Rows are points. Each copy is the shape, with its points in the same order, turned, moved and blurred by noise. Say if it was mirrored as well.
(in the rows, 128 means zero)

Shape:
[[174  97]
 [ 87 143]
 [123 162]
 [ 70 135]
 [151  89]
 [170 152]]
Copy 1 (6 x 2):
[[149 163]
 [111  75]
 [ 84 105]
 [123  56]
 [157 139]
 [ 94 150]]
Copy 1 is: only turned
Copy 2 (6 x 2):
[[122 188]
 [150 100]
 [109 101]
 [170  92]
 [142 175]
 [ 80 142]]
Copy 2 is: only turned

Shape (6 x 2):
[[108  91]
 [ 97 106]
 [ 65 182]
 [164  86]
 [143 111]
 [113 140]]
Copy 1 (6 x 2):
[[139 171]
 [123 163]
 [ 56 106]
 [184 148]
 [154 139]
 [117 124]]
Copy 1 is: mirrored
Copy 2:
[[ 91 115]
 [ 98 134]
 [124 206]
 [121  70]
 [141 101]
 [130 144]]
Copy 2 is: only turned
Copy 3, 6 rows:
[[156  86]
 [131  77]
 [ 54  70]
 [164 140]
 [137 124]
 [104  99]]
Copy 3 is: only turned
Copy 4, 6 rows:
[[119 100]
 [136  95]
 [217 112]
 [ 81 145]
 [109 139]
 [159 133]]
Copy 4 is: mirrored

Shape (7 x 3):
[[100  93 129]
 [106 163 165]
 [120 152 176]
 [ 96 165  85]
 [178 101  82]
 [142 101  89]
 [105 158  77]]
Copy 1:
[[178 130 138]
 [149 166  81]
 [154 142  66]
 [118 199 144]
 [100  99 160]
 [122 120 162]
 [120 186 157]]
Copy 1 is: only turned
Copy 2 (7 x 3):
[[136 170 174]
 [ 80  95 160]
 [ 95  96 174]
 [114 138  96]
 [201 134 138]
 [172 147 142]
 [121 146  94]]
Copy 2 is: mirrored
Copy 3, 7 rows:
[[ 88 145 113]
 [133 142 165]
 [147 153 149]
 [ 93  81 165]
 [111  68  68]
 [ 91  97  83]
 [ 87  73 153]]
Copy 3 is: mirrored
Copy 4, 7 rows:
[[111  97 114]
 [155 160 126]
 [137 164 125]
 [179  94 163]
 [ 86  92 194]
 [106  95 170]
 [170  87 173]]
Copy 4 is: only turned

Shape (7 x 3):
[[167  99 116]
 [147 184 133]
 [ 97 101  75]
 [128 195 141]
 [110 101 183]
 [159 135 101]
 [ 87 153 118]]
Copy 1 (7 x 3):
[[106 102 106]
 [181 145 132]
 [ 90 171  72]
 [185 169 146]
 [ 83 147 177]
 [139 120  93]
 [134 193 122]]
Copy 1 is: only turned
Copy 2:
[[139 172 130]
 [174  94 126]
 [110 159  62]
 [164  69 121]
 [ 75 118 156]
 [162 145 113]
 [121  92  81]]
Copy 2 is: mirrored

Shape (7 x 4):
[[119 125 141 138]
 [ 94 110  67 146]
 [ 91 148  93 130]
 [103 134  93 119]
 [ 98 139 129  83]
 [246 135 136 119]
 [148 109 140  88]]
Copy 1 (7 x 4):
[[137 137 129 129]
 [ 79 131  93 106]
 [ 97 109  96 138]
 [ 91 108 119 127]
 [ 99 117 155 159]
 [197  60 169  61]
 [131 115 191 113]]
Copy 1 is: mirrored
Copy 2, 7 rows:
[[128 131 108 118]
 [ 52 111 112 117]
 [ 79 153 115 125]
 [ 84 144 127 111]
 [107 174 118  80]
 [182  90 218 110]
 [142 132 140  68]]
Copy 2 is: mirrored
Copy 3:
[[135 116 136 136]
 [111  55 114 184]
 [105  70 151 158]
 [ 98  75 133 149]
 [104  82 144  97]
 [ 60 215 101 144]
 [103 125 103 104]]
Copy 3 is: only turned

Shape (9 x 4):
[[ 95 165  97  65]
 [108 104 132 143]
 [101 201  90  92]
 [ 83 147 134 149]
 [126 112 170  88]
 [148 113 154  95]
 [ 71 175 156 109]
 [164 116 177 158]
 [101 116 124 183]]
Copy 1:
[[144 206  92 153]
 [113 127 137 110]
 [177 199  75 130]
 [132 134  91  92]
 [115 119 119 174]
 [133 124 140 176]
 [129 142  51 128]
 [152  66 144 138]
 [131 113 135  68]]
Copy 1 is: only turned
Copy 2 (9 x 4):
[[ 62  80 133 102]
 [130 165 137 111]
 [ 94  60 124  76]
 [124 144 126  68]
 [ 90 154  88 141]
 [109 142  95 156]
 [ 85 127  93  60]
 [169 165  78 139]
 [162 165 146  85]]
Copy 2 is: mirrored

Shape (10 x 6):
[[143 158 165 100 176  71]
 [135 170 170 137  77 168]
 [151 102  80 156 154  65]
 [ 96 100  95 186  81 115]
 [ 79 111 155  86  82 132]
 [161 147 108 153 130 113]
 [115  91 136 105 131 138]
 [ 89 108  69 131 149 102]
 [141 130 145 127  73 161]
 [102 104 177 138 145 168]]
Copy 1 (10 x 6):
[[ 81  70 147 107 158 160]
 [156  83 176 198 127 103]
 [ 84  89  37 141 115 136]
 [165  85  41 163 120  77]
 [156 133 138 128 170  64]
 [110  90  94 180 112 146]
 [123 139 130 114 114  91]
 [148 128  55 115 127 134]
 [144 122 138 187 126  83]
 [151  96 157 104  80  91]]
Copy 1 is: mirrored
Copy 2:
[[122 105  63 126 122 190]
 [166 199 103  81  98 123]
 [ 97  74 105 164 132  92]
 [110 146 149 120 148  52]
 [140 211 137 135 176 143]
 [143 117 100 134  94 106]
 [107 175 105 166 132 133]
 [ 98 111 164 174 139 120]
 [162 200 101 118 126  98]
 [ 84 202  99 123 105 143]]
Copy 2 is: only turned

Shape, 11 rows:
[[161 128 129  85 102 175]
 [113 223  94 114 143 110]
 [102 100 135 126  54 102]
 [129  83 107 136  71 112]
 [129 189  75  74 176 159]
 [130 103 137 118  88  65]
 [151 152 128 130 118 116]
 [106 191  89 146 126 101]
 [103 137 134 160 119 112]
 [125 149 160  65 100 145]
 [122 150  91 100 183 161]]
Copy 1 (11 x 6):
[[102 157  91 148 118 188]
 [ 67 109 144  66  80 112]
 [163  83 153 138 145 183]
 [142  79 134 174 144 170]
 [ 18 152 129 101 103 135]
 [157 100 181 160 113 159]
 [121 122 125 133  97 130]
 [ 91  82 145  89 105 107]
 [136 106 142 117 142 113]
 [121 165 137 104 114 194]
 [ 38 155 127 127 134 120]]
Copy 1 is: mirrored
Copy 2, 11 rows:
[[121 183 143  92 175 118]
 [124 213 153 170  87 188]
 [106 131 191 107  96  78]
 [113 135 147 111 103  61]
 [ 98 216  98 136 136 203]
 [157 131 171  92  76 103]
 [152 166 147 134 121 130]
 [124 181 147 183  76 150]
 [127 131 159 164 106 128]
 [113 174 188  88 153 155]
 [105 171  92 144 139 181]]
Copy 2 is: mirrored
Copy 3:
[[126 112 102  79  96  94]
 [138 182 181  66 145 174]
 [176 117  59 131 171 119]
 [183 104  84 143 145 119]
 [115 172 203  82 105 115]
 [187 150  68 137 139 148]
 [147 132 113 102 113 157]
 [152 149 168 102 169 178]
 [139 119 111 130 160 167]
 [114 164  87  74 123 107]
 [102 143 183 127 107 122]]
Copy 3 is: only turned

Shape (11 x 8):
[[132 158  71  98 113 105 118 111]
 [105 125 117 128 147 141 122 126]
 [109 149 112 103 115 103 139 152]
 [ 89   7 135 170 111  94 108 117]
 [147 141 137 109 124 140 101 147]
 [124 145 130 102 120 152 125 115]
 [143 157 143 117 104 181 136 135]
 [118 164 123 136 117 117 108 117]
 [138 149 141 112 129 113 147 112]
 [140 123 139 178 113 179 137 128]
 [150 117 128 115 145 132 128 149]]
Copy 1:
[[122 121 124  69 115 159 136 102]
 [143 118 125 154 118 139 116  98]
 [159 114 156 103 105 121 134 109]
 [ 82  37 130 200 145  86 185  93]
 [173 129 116 125 130 131 134 134]
 [147 154 123 130 121 130 127 103]
 [160 182 144 138 129 140 137 125]
 [145 129 117 126  85 155 149 117]
 [129 144 125 120 100 109 126 130]
 [128 152 144 194 132 151 152 137]
 [150 116 129 134 140 119 117 143]]
Copy 1 is: only turned
Copy 2:
[[103 102 102 146  94 119  91  88]
 [141 112 152 149 132 131  95 136]
 [ 89 128 146 138 121 108 108 108]
 [234 179 173  85 136 103  98 104]
 [109 129 117 131 117 137 103 161]
 [118 108 141 150  93 141 109 146]
 [113 116 132 167  93 122 132 185]
 [117  89 122 122 122 125 125 126]
 [110 127 133 151 114 150 137 117]
 [171 117 127 163 124 105 147 182]
 [125 153 121 153 134 138 101 144]]
Copy 2 is: mirrored

Shape:
[[116 142 144 163 157 149 159 167]
 [ 94 156 149 147  98 105 141 160]
 [206 159 130  98 147 133 101  98]
 [140 123  89  95 151 116 133 105]
 [ 98 155 161 149 164 100  76 117]
 [104 155 136 103 134 140 160 123]
 [ 98 158  86 114 153 122  94 100]
 [108 123 124 135 156 127  36 139]
 [174  66 149  96 164 134 125 114]
 [108 145 152 133 122 162 142 115]
 [103  34 139 218  76 134 145 160]
 [113  93 119 101  27 129 110 169]]
Copy 1 (12 x 8):
[[102 120 146  80 137  86 154 126]
 [139  95 181 113 138 120 125 148]
 [184 209  94 101 112 142 139 131]
 [131 159  93 130  92 123  94 123]
 [195 126 155 126  98  67 145 113]
 [122 148 137 131 148  97 107 146]
 [162 154 132 117  85  81  73 120]
 [185 143 160 111  78  91 124  56]
 [134 157  69 141 124 139 159  74]
 [144 136 135 106 171  93 115 123]
 [119  12 123  73 158 150 135  59]
 [137 104 181 125 153 204  79  82]]
Copy 1 is: only turned
Copy 2:
[[ 96 165 164 145 129 139 141 155]
 [ 99 173 101 134 133 108 135 122]
 [173 103 121 122 138 182  62 130]
 [157 103 145 145 112 153 132  88]
 [ 65  91 107 146 121 111  98 141]
 [126 161 127 152  83 134 124 121]
 [107  74 107 121  80 148 133  89]
 [ 82  64 128  93 126 108 123 140]
 [186  83 174 167 146 111 114 149]
 [133 146 110 155  97 131 142 164]
 [128 128 124 162 199  71 249 180]
 [172 153  88  81 144  66 176 112]]
Copy 2 is: only turned

Shape, 12 rows:
[[166 169 161 147 106 119 113 142  80]
 [151 184 123 162 105 123 127 109 141]
 [169 133 124 139 147 149 148 164 142]
 [119 114 155 113  73 127 124 169 108]
 [138 106 154 180  96 122  80  86 145]
 [ 66  78 188 193 118 120 126 112 146]
 [157 150  93 189  98  53 112 151  86]
 [ 94 144 146 141 133 147  74 166 169]
 [ 93  78 139  89  82  90 152  97 101]
 [125 105 103 139  59 138 163  97 124]
 [163 159  97 202 102  69 132 151 158]
 [ 73  76 106 109 107 146 162 128  74]]
Copy 1:
[[ 96 102 140  74 138  92 120 144 136]
 [161  73 138 105 140 100 125 157 124]
 [160 146 120 124 146 126 100 117 139]
 [106 102  72  90 101 116 145  94 134]
 [113  72  87 116 158 120 157 176  62]
 [112  71 109 128 105 187 157 125  40]
 [114  67 135  68 139  50  87 103  78]
 [115  62 106 147 169 162 133  97 144]
 [111 124  94 141  74  83 191 105  67]
 [165 103  76 121  83  83 148 142  87]
 [180  61 132  71 164  88  95  98  79]
 [109 118  88 163  36 105 129 105  89]]
Copy 1 is: mirrored
Copy 2, 12 rows:
[[101 160 111 107  73  89 119 105 163]
 [130 157 108  83 145  66 124 113 176]
 [130 127 137 112 122  73 115 153 106]
 [140 156  94 144  91 111 174 108 120]
 [124 134 152 140 156 107 149  70 191]
 [ 77 119 128 137 182 137 204  82 143]
 [ 90 191  91 156 118  79 114 156 211]
 [140  67 111 107 122  90 183 132 167]
 [139 181  84 148 147 188 146 100 125]
 [167 209 124 121 162 121 153 110 132]
 [101 163  91 146 165  38 118 151 183]
 [138 185 122 119 129 189 181 156 108]]
Copy 2 is: only turned
Copy 3 (12 x 9):
[[137 168 113 116 110 114 152 162  68]
 [156 175 139 143 135  95 132 137 115]
 [128 112 117 170  90  89 138 147 127]
 [132 130 143  99  71  90 109 109  69]
 [175 159 192 147 130 153 115 115  88]
 [196 104 155 102 110 173 119  60 106]
 [150 214 147 120  43 125 166 135 120]
 [188  89 181 108 110  78 147 126 110]
 [ 82 145 158  66  92 142  80  73 117]
 [136 173 137 119  91 123  58  98 129]
 [169 207 148 175  72  91 168 109 132]
 [114 112 121  63  69 138  72 115 148]]
Copy 3 is: only turned
Copy 4:
[[168 101 178  88 117 135 162 139 117]
 [162 105 171 116 102 143 106  85 150]
 [103 155 142  91 103 119 128 109 143]
 [156 124 124  95 173 104 125 152 103]
 [185  93 110 126  75 151  87 153 118]
 [195 154 112 181 102 128  81 164  79]
 [199  99 114 111 117 155 196  78 133]
 [159 169 124 109 137 153  79 164 172]
 [131  75 101 170 179 118 114 135  68]
 [148  80 116 147 137  69 101  98 109]
 [193 133 111 100  93 163 137  46 133]
 [127 108 109 189 172  67 142 150 118]]
Copy 4 is: mirrored

Shape, 14 rows:
[[161  85 131 179 102 153 144 171 108]
 [115  98 182 177 163  82 149 144 115]
 [101  64 162 164 151  67  64 167 136]
 [123 111 154 160  81 157 142 142 129]
 [ 83  90 177  73 120 146 118 110 141]
 [147  92 128 164 164 142  70 127 151]
 [134 139  92 158 151  96 121 221  76]
 [193 141  82  72 108  91 156 128 142]
 [187 101 168 154 111  85  98 123 142]
 [107 132 166  91  79 123 114 126  92]
 [156 167 122 153 121 168 108 177 165]
 [181 124 171  83 147 180 127 143 121]
 [ 79 176  93 116 140  66 153 189 136]
 [ 90 153 134 149 154  88  88 109  91]]
Copy 1 (14 x 9):
[[125  77 163 108 119  81 114 181  70]
 [ 61  89 119 117 105 152 145 125  70]
 [ 61 112 147  67  45 134 143 105  97]
 [149  91 144 111 139 133 116 159  84]
 [141 105 168  84 153 188 126  82 145]
 [ 89 180 162  80 118 112 104 139  98]
 [ 74  95 132 175  63  58 117 153 139]
 [132 137 117 131 195  55 188 123 149]
 [107 141 154  91 124 113 196 137  73]
 [168 105 160 154 119 159 156 100 127]
 [126 152 126 121 131 121 120 209 136]
 [101 125 191 135 193 143 130 155 138]
 [106  99  53 165  89 105 140 118 175]
 [103 152 119 169  86 147 113  83  99]]
Copy 1 is: mirrored
Copy 2, 14 rows:
[[178 117 115 103 101 171 108 118 159]
 [116 103 166  95  78 110 137  64 150]
 [142 102 151  45  73  75 107 104 102]
 [163 142 119 110 126 173 130  94 119]
 [143 176 148  74 188 119 142  80  92]
 [150  64 134 104 138 113 112 140  93]
 [142 117  71 110  86  77 137 131 199]
 [128 203 130 186 131  85  85 152 152]
 [168 132 174 141  85 114 109 132  84]
 [150 201 128 108 131 123 176 108 111]
 [174  99  59 162 140 121 116 107 119]
 [191 126 158 161 187 116 156 117 144]
 [ 80 162  67 124 112  62 107  66 160]
 [ 69 115 121  99 104 100 175 124 102]]
Copy 2 is: mirrored

Shape, 15 rows:
[[183 147 133 159 103 217 164 167 113 126 108]
 [ 78 108 162 150 111 155  95  78 119 130 186]
 [102 159 123 108 197 121 167 162 149 146 121]
 [140 156  95 117 133 130 185  72 120 139 111]
 [234 139 180 136 170 109 145  73 132 136 166]
 [141 135 139 133  97 157 155 153 181 135 192]
 [ 86  19 166 107 100  96 181 144 128 151 115]
 [129 120 175 146 111 141 152 121 130 150 174]
 [ 91  48 172 155 102  94  83 154 170 144 120]
 [120 133 101 118 198 123 147 141 127  92 168]
 [ 81 160  76 121 150 193 107 165 113 135 101]
 [142 161 178 121 115 146 122 153 120  69 126]
 [ 80 134 140 163 121 100 189 154 175 100 132]
 [ 96 161 151 131 124 192  74 155 190  75 131]
 [133 152 139 127 106  92 141 113 112 124 136]]
Copy 1:
[[167 173  74 135  51 171  64  78  91  96 163]
 [ 87 163 112 139 111 144 166 151  67 191 107]
 [127 173 104 121 141  92 112  44 161 129 112]
 [118 176 158 132 107 175 131  97 165  84 140]
 [183 193  95  90 116 110 173 171 135  86 172]
 [175 153 137 150 106 113 136  78  49 152 154]
 [ 50 153 117 201 188  81 115 117  68  84 153]
 [131 170 110 137 111 110 143 122  65 121 133]
 [ 94  76  73 187 155  78 124 143  77 134 125]
 [121 169  94  78 161 131 140  71 145 149 152]
 [121 158  90 135 122 181  50  63 152 185 100]
 [121 139 117  86  70 109  73 123 108 146 168]
 [ 80 113 138 141 105  91 146  37 115 122 141]
 [138 118 112 129  63 118  87 104 131 229 142]
 [112 142 143 101 116 125 123 124 111  88 119]]
Copy 1 is: mirrored
Copy 2:
[[127 134 162 130 119 160 210 162 158 150  96]
 [168 109  70  91 161  63 124 141 131  97 110]
 [ 83 158 151 106 130 150  99 162  77  93 159]
 [130 151 106 110 131 173 129 111  62 139  87]
 [178  97  99 105  88 158 179  77  83 123 194]
 [108 145 101 150  91  86 182 154 116  87 125]
 [ 65  33  67 139 156 157 113 158 114  54  91]
 [115 105  79 105 125 105 168 142 122 109 136]
 [116  59  82 190 182 101 102 154 152  68 147]
 [145 160 130  96  86 148  84 161 103  76 143]
 [123 192 177 113 175 135 103 170 146 103  89]
 [128  97 166 122  92  97 124 120 148 135 121]
 [ 79 115  98 158 101 112  92 193  92 135 127]
 [157 134 187 161 133  43 122 168 132 109 118]
 [112 121  92 123 118 130 108  97 121 135 122]]
Copy 2 is: mirrored
Copy 3:
[[116 115  35 177  81 170 177 146  95 116 108]
 [124 124 100  82 150 100  85 159  92 138  79]
 [165 138 120 152 143 146 141 115 165 116 178]
 [107  76 130 154 144 186 139 139 150 158 105]
 [126  73  55 173 109 108  92  89 193 190  63]
 [ 93 153  84 173 143  78 147 126 101 149 110]
 [171  62 158 128 163  74 165 101  94  70  89]
 [124 116  77 139 150  95 136 144 126 132  84]
 [154 133 157 110  89  52 122 119  98  78  72]
 [165 113 105 104 133 138 138 104 140 180 183]
 [132 164 110  99 102 204 142 145 102 103 164]
 [118  89  66 145  80 103 106 169 125 117 151]
 [169 122 148 161 132  80 180 180 130 136 147]
 [137 168 100 144  68 110  79 161  72 131 157]
 [ 92  81 117 123 119 119 130 154 161 136 120]]
Copy 3 is: only turned
